Each row is a point. The window is the flat piece filled in between its corners: a triangle in 3 columns, a solid with four corners in 4, and so on. A path goes straight from each point to the next, and from the last back to the first. List the points from which the path goes on through the window.
In the rows, zero is written as 128.

Window (4 x 4):
[[157 134  71  75]
 [136 164 167 208]
 [136 106  66 118]
 [ 85 165 157 170]]
Path:
(1): [134 123  31 161]
(2): [136 107 148  82]
(3): [123 110 114 113]
(4): [161 146  38 184]
(5): [165 162 105 150]
(6): [121 134 132 132]
(7): [122 120 199 175]
(8): [136 177 137 202]
(9): [129 178 101 230]
(10): [115 145 208 148]
(11): [167 120 154 151]
(12): [109 156 103 176]
Through the window after points: 1, 3, 5, 7, 9, 11

Window (8 x 8):
[[133 114 108 107 172 204 160 107]
 [140  89  66 188 143 109  81 230]
 [169 240  54 155  92 126 137 174]
 [120 189 100 212  55 119 137 168]
 [124  78 146 117 146  95 138 174]
 [ 44 136  97  98 165 127 156  63]
 [123 167 131 106 160 166 104  63]
 [ 45 206 134  78 185 199 140  88]]
Path:
(1): [113 125  86  70 136 201 114 142]
(2): [ 89 210 156 187 173 127 150 134]
(3): [132 169 100 149 171 163 150 109]
(4): [ 99 147  98 119 109 165 106 120]
(5): [121  91  96 107  98 188  67 114]
(6): [131 141  96 156 180 135 147 166]
(7): [110 164 119 166 171 122 143 101]
(8): [104 142 110  69 134 169 105 107]
Through the window after points: 5, 7

Window (11 x 11):
[[146 157  88 173 193 180 110 122 172 149 109]
 [157  85 155 161  81 191 117 172  89 108 135]
 [115 127 144 156 168 119 249 172 229 177 199]
 [ 89 162 116 143 129  65 167 170 221 161 218]
 [179 165 154 145 175  60 189 194 202 164 179]
 [149 140 174 135  86 151 163  80  77 136 131]
 [108 147  92  83 217 144 162 188 162  81 146]
 [170  87 205 105 102 184 102  94 134 127 167]
 [116  93 207 129  98 177 102 135 123  91  51]
 [121  73 166  77 110 187  95 160  76 170  77]
 [166  35 134 113  89 151 115  93 101 106  82]]
Path:
(1): [154 139 119 111 124 146 174 172 160 157 132]
(2): [ 90 112 137 171 174 129 122 158 140 113 148]
(3): [128  79 159 141 143 159 125 116 123 137 146]
(4): [142 143 114 119 102 191 133 145 155 116  95]
(5): [163 122 128  63  79 186 113 109 170 125  86]
(6): [108  94 206 164 136 148 126 152 119 115 115]
(7): [ 91 100 191 147 218 114 165 118 140 142 160]
(8): [152 151  70 102 100 149 174 202 202 118 156]
(9): [141 165 142 105  60 152 175 166 158 111 130]
(10): [129  49 164 155 210 118 112 148 115 143 169]
(11): [113 118 168 155 152 129 135 142 145 138 153]
(12): [177 136 169  73 101 190 147 170 166 138 100]
Through the window after points: 5, 7

Window:
[[156 180 164 131 153 142  58 124  83 164  80  99 128 148]
 [ 93  90  98 195 134 168 161 131 138   7 145 143 103  58]
 [147 128 142 102 135 159  99 109 158 104  60 141 110  83]
 [128 159 167 135 153 166  94 126 145 171 145 176  95 185]
 [128  77  93 169 101  98 189 128 192  77 179 128 139  68]
 [194 139  96 144  80 165 168  80 147 122 128 152 159 133]
 [144 119 180 109 123 192  76 144 109 160  75 130 173 152]
 [ 84  92 124 181 225 152 145 116 120  73 101 174 137  34]
 [156 120  41 161  64 156 160 150 163 145  98 157 131 106]
 [ 90  67 128 207 121 127  91  53 129 162 144 197  74 183]
 [ 90  46  51 142 158 151 104  62 116 149 174 182  71 178]
 [105 151  78 136  57 159 188  96 179 131 113 110 156 114]
 [114 147 134 155 168 161  45 118 148  90 114 155 166  86]
 [128 172 168  86 111 138  65 125  74 156  91 182 144 143]]
Path:
(1): [114 151 117 141 124 165  97 111 135 132 162 143 166  57]
(2): [156  99 127 137 121 128 122 125 134 104  47 173 102 200]
(3): [123 122 113 136 164 114 148 100 156 109  81 170 137 135]
(4): [137 118  84 166  91 181 108 141 137 132 131 144 129  85]
(5): [ 99 120 163 139  96 222 124  96 170 141 189 188  70 103]
(6): [156 122  58 155 101 114 139 126 126 106  79 118 168 138]
(7): [127 109 120 130 101 132 114 117 149 121 102 140 126 175]
(8): [146 160  97 152 146 192 102  77  89 171 176 177 118  39]
(9): [111  95 153 138  71 238 110 122 129 141 161 145  72  80]
(10): [134 139  65 156 137  67 165  89 173 108  86 139 191 154]
(11): [126 143 119 158 165 118 102 115 138  66  82 178 134 134]
(12): [110 105 153 146 132 174 107  99 124 165 152 128 115 108]
Through the window after points: 1, 3, 9

Window:
[[106 131 149 131 108 147 135 107 140 153 164 172 143  73]
 [123  92 142 129 119 119 211 140 131 161 142 121 121 175]
 [128  99 106 237 166 105 140 131  91 144 140 172 125 144]
 [151 124  70  79 128  90 112 204  50  77 126 137  53  15]
 [123  54 141 149 142  69  95 142 149 152 154 112 144 116]
 [196  89 147 183 117  70 123  76  89 158 191 147  99 135]
 [170 112  84 188 132 104 166 146 106 232 172 132 198  85]
 [139 103  47 104 146 113 138  97 135 120 152 144 131 133]
 [177 170 140 198  76 211  91 141 134 135 165 103 146 247]
 [163 162 153 164  95 241  88  79  81 138  80  55 142 186]
 [127 107 107 181  59  44 132 101 135 174 116 165 144 141]
 [229 135 103  47 172 128 100 206  58  62  62 193 105  41]
 [153 179 116  54 178  65  97 175  24  64 121 151 121  75]
 [148 114 140 139  92 231  61 129  38 170 137 132 130 240]]
Path:
(1): [162 104 123 177  75 156 112 139  79  58 151 109 163 144]
(2): [101  51 111 169 125 125 155 113  99  78 165 116 164 104]
(3): [178 176 122 151 111  90  81 143 116 235 126 147  77 174]
(4): [136 157 143 166 111 135 114 131 129 194 115 133  99 115]
(5): [153  97 117 161 114 146 137 115 109 140 168 139 158 147]
(6): [146  96 129 181 111 128 146 137  74 119 166 109 175 138]
(7): [133 137 118 123 128 119  83 124 138 183 129 149  94 166]
(8): [163 142 111 138 159 128  97 103 100 187 145 157  70 147]
(9): [143  60 131 209 102  69 163 153  94 102 162 129 201  96]
(10): [151 103 129 129  78 111 126 151  88  45 123 121 188 135]
(11): [156 138  91 143 164 126 122 146 105 226 168 170  72  90]
(12): [124 188  77 158 139  88  73 117  72 222 118 136  82 177]
(13): [160  58 148 111  94 184 165 162 137  48 156 138 188  95]
(14): [147  79 127 115 103  90 130 129  83  99 147 134 183 100]
(15): [145 159  87 178 166 155 112 166 111 214 143 165  35 165]
(16): [170 148 118 116 153 138 106 150 123 169 121 156 108 140]
Through the window after points: 8, 16

Window (14 x 14):
[[164 115 116  72  44 130 124 119  74  40  73  99  74 149]
 [141  76  67 104  34 126 137  91 108  92   7 144 103 189]
 [145  97 142 128 106 159 160 109  94 157 168 136 143  96]
 [128 142 108 217 123  93 118 131 114 102  81 194 104  93]
 [144  84 189 114 165 132 136 115 144 110 121 115 166 111]
 [139  74  55 111  53  51 112 162 150 111  44 133  77 155]
 [151 137 104 162 173 109 168  71 181 141 134 168 106  62]
 [ 85 131 204 128 115 179 138  83 109 140 140  90  96 112]
 [132  59  56 113  83 133  95 100 112  74  97 153  66 184]
 [104 173 159  86 131 165 153 145  87 113 125  80 149 178]
 [151 148 106 189 125 154  94 112 188 133 123 159 139  57]
 [ 81 136 147 134 125 105 144  83 140 111 162 113 190  93]
 [ 89  85 131 117 133 212 176 111  89  99 129  74 118  86]
 [130 142 144 189  95 135 168 140 180  84 131 173 110 113]]
Path:
(1): [135  87  81 211 147 151  77 115 134 108 150  42 106 109]
(2): [123 163 183  87  96 130 175 101 159 129  94 231 166  79]
(3): [ 98 136 166  70  97 154 146  52 175 109  98 195 132  43]
(4): [138 103 131 162 115 137 142 136  96 131 140 100 116 143]
(5): [152 106 121 207 116 102 166  91 138 132 159  78 148 149]
(6): [122 120 128  69 115 165 135 127 111 126 104 180 103  75]
(7): [129 111 118 119 122 127 134 108 146 109 102 163 129  80]
(8): [133 104 118 182 108 127 146  92 138 113 127 110 106 133]
(9): [123 125 122 173 110 151 144  90 120 116 133 110 121 119]
(10): [122 122 185  73 128 138 107 150 140 133  99 166 120  84]
(11): [116 113 152  89 114 144 142 127 104 122 138 166 139 110]
(12): [129 128 104 155 103 124 129  94 137  85  99  77 123 144]
Through the window after points: 1, 3, 5, 9, 11

Window, 14 rows:
[[118 138  46 146 112 142 153 153 104 108  92 112 179 133]
 [122  45 140 141 103 160 185 127 101  73  64 110 174 166]
 [134  70 184  68  72  87 155 139  52 192  56  63 114  96]
 [ 91 166 144  99 155 147 146 195 146 126 220 165 124  70]
 [129 190 128  89  85 128 170  94 150 130 191  75 105 168]
 [161 136 130 114  88 119 120  33 147 176 184 146  92 199]
 [ 76 109 137 164 107 168 126 113 121  75  50 106 167  90]
 [122 183 228  63 101  80 100 192 104 144 142 161  73 155]
 [163 204 177 109 179 130 149 102 162 162 158 147  68 185]
 [137 145 204  69 123  87 106 188 209 178 162 129 101 137]
 [124 154  65 182 129  79 195  49 133  80 165 112 174 148]
 [130 188 122 218  89 138 196  73 155 151 168 139 122 193]
 [ 73 145 148  84 133 108 142 203 166 123 139 160  42 106]
 [ 66  44 179  86 108 100 110 140  59 183  77  37 137 162]]
Path:
(1): [139 201 156  53 100  93 206  73 116 215 190 196 153 183]
(2): [ 69 166 204  69 116 184 184 116 168 186  89 138 185 141]
(3): [147 127 131 140 124  64 111 183  96  84 156 115  61 126]
(4): [135 150 171 120 121  95 117 151 130 126 141 111  98 150]
(5): [110 145 182  84  96 119 148 152 129 151 127 152 116 149]
(6): [ 96 138  99  49  77  96 206 120 139 175  96 176 168 136]
(7): [141 164 170 161 148 136 112 110 149 127 182 108  78 177]
(8): [146 108 135 179  62 101 144 116 123 103 138  83  90 130]
(9): [ 85 194 160  57 194 160 152 120 148 150 114 161 151 161]
(10): [105 146 153  76 118 106 159  92 135 157  98 129 151 170]
(11): [131 117 152 113 103 122 121 157 129 132 162 109  83 117]
(12): [137 128 150 179 151 153  98 130 167  92 113  79  59 154]
Through the window after points: 4, 8, 12

Window (14 x 14):
[[176 110 141  95 142 195 108  98 116 116 142 135 125 135]
 [137 152 115 182 130 125  45 121  93 161 159 149  78  69]
 [132 149  88 114 145 114  86 132 121 103 158 176 184  96]
 [141 114  94  90 185 115  88 195  97 143 115 144 148  64]
 [ 93 194 125  79 102 107 134 166 123  68 114 106 106 153]
 [ 67 126 105  84  89 167 103 164 123  94 109 133 165 149]
 [158 160 122 108 119 181 134  87 142 149 117  40 150 129]
 [150  59  78  61 150 127 140  93 193  92 184 119 157 185]
 [101 151 103 123 124 204  28 126  80  65  79 111  77  47]
 [ 89 189 163 118 202 101 146 188 208 149 129 149 164 177]
 [118  82 115  85 193 128 110  89  86 127 160 141 161 113]
 [118 148 169  66 137 168  69  82 163 154 190 139 127 129]
 [125 141 175 161  68  99 129 108 187  92 183 111 128  97]
 [145  95 131 106 153  62  54 107 141 113 130 180 131 128]]
Path:
(1): [102 100 196  68 191 152   7 105 114  83 118 101 201 190]
(2): [122 134 109 103 146 137 123 117 136 134 158 144 123 101]
(3): [106 136 127  68 142 158 155  99 130 164 110 170 161  73]
(4): [143 118 130 112 145 113  69 144 147  74 165 111 136 165]
(5): [133 158 163 132 125  78 114 124 129 109 202  46 166 123]
(6): [114 122 120 127 108 153 102 131 169 115 111 200 101  92]
(7): [ 97 108 110  54 126 159 111 124 183 160 111 148 147  87]
(8): [137 179 155 162 173  80  96 167 100  67 154 133 138 197]
Through the window after points: 1, 5, 7

Window, 14 rows:
[[136  72  51  98 197 122 201 168 139 138 112 103 124  96]
 [ 13 123  76 230 194 207 101 156 164 172 135 114 137 199]
 [162  93  85  40 108  84 138 105 137 135 110 159 165  89]
 [ 76 116  96 160  88 146 178 109  50 179 198 196 169  30]
 [ 50  90  25 152 136 105 145  95  75 116  50 140  79 152]
 [ 78  20  59 117  86  31 113 179 106 160 171 140 172 127]
 [166 143 145 135 124  72 183  99  88 222 116 167 103 101]
 [128 127 125 128 180  72  63 139 161 148 204  38 129 125]
 [139  72 194 152  97  97 158 129 170 142 126 198 133  35]
 [ 27  82 107 169 109 185 164 112 145 223 162  76 146 106]
 [138 147 120  90  61  47 193 159  97 106 190 145 155 168]
 [123  36 105  27 147 102 144 181 107 105 133 125 115 169]
 [149 151  15 150  73 198 178 152  77 127 161 174  84 117]
 [ 94 131 135 154  90  97  76 146  90 144  66  98 168 120]]
Path:
(1): [140  65  92  92 136 101 161 120  96 143 125 134 143 150]
(2): [119  39  85 100 108  94 141 109 102 145 151 103 138 147]
(3): [ 74  88  80 103 126  72 129 219 116 136 133 174 142 116]
(4): [ 80 106  81  89 113 114 127 157 141 150 149 139 143  92]
(5): [136  71  91 163 128 138 183 121  67 120 118 130 119 146]
(6): [135  39  15 194 119 190 156  74  44 174 168 136 214 105]
(7): [ 63 138 131 133 118 110 146 149 123 164 168 147 121  86]
(8): [110 130  90 122 119 108 143 161 118 163 129 131 104 130]
(9): [ 89  84  80 142 129 110 145 105  83 157 154 120 166 122]
(10): [143  70 106 147  86 120 144 119  85 127 160 144 146 125]
(11): [ 93 120  80 122 135 109 163 157 148 170 142 158 107  88]
(12): [ 71 173  98 140 112 114 121 159 137 168 178 185 102 115]
(13): [160  45 100 127 128 150 187 129 106 147 122  95 168 117]
(14): [175  93 134 178 130  84 197  71  96 153 171 125 156  80]
(15): [115 128 119 116 109  99 153 138 103 192 121 172 114 105]
(16): [102 127 114  77 114  98 132 181 147 142 134 148 100  73]
Through the window after points: 2, 6, 14, 16
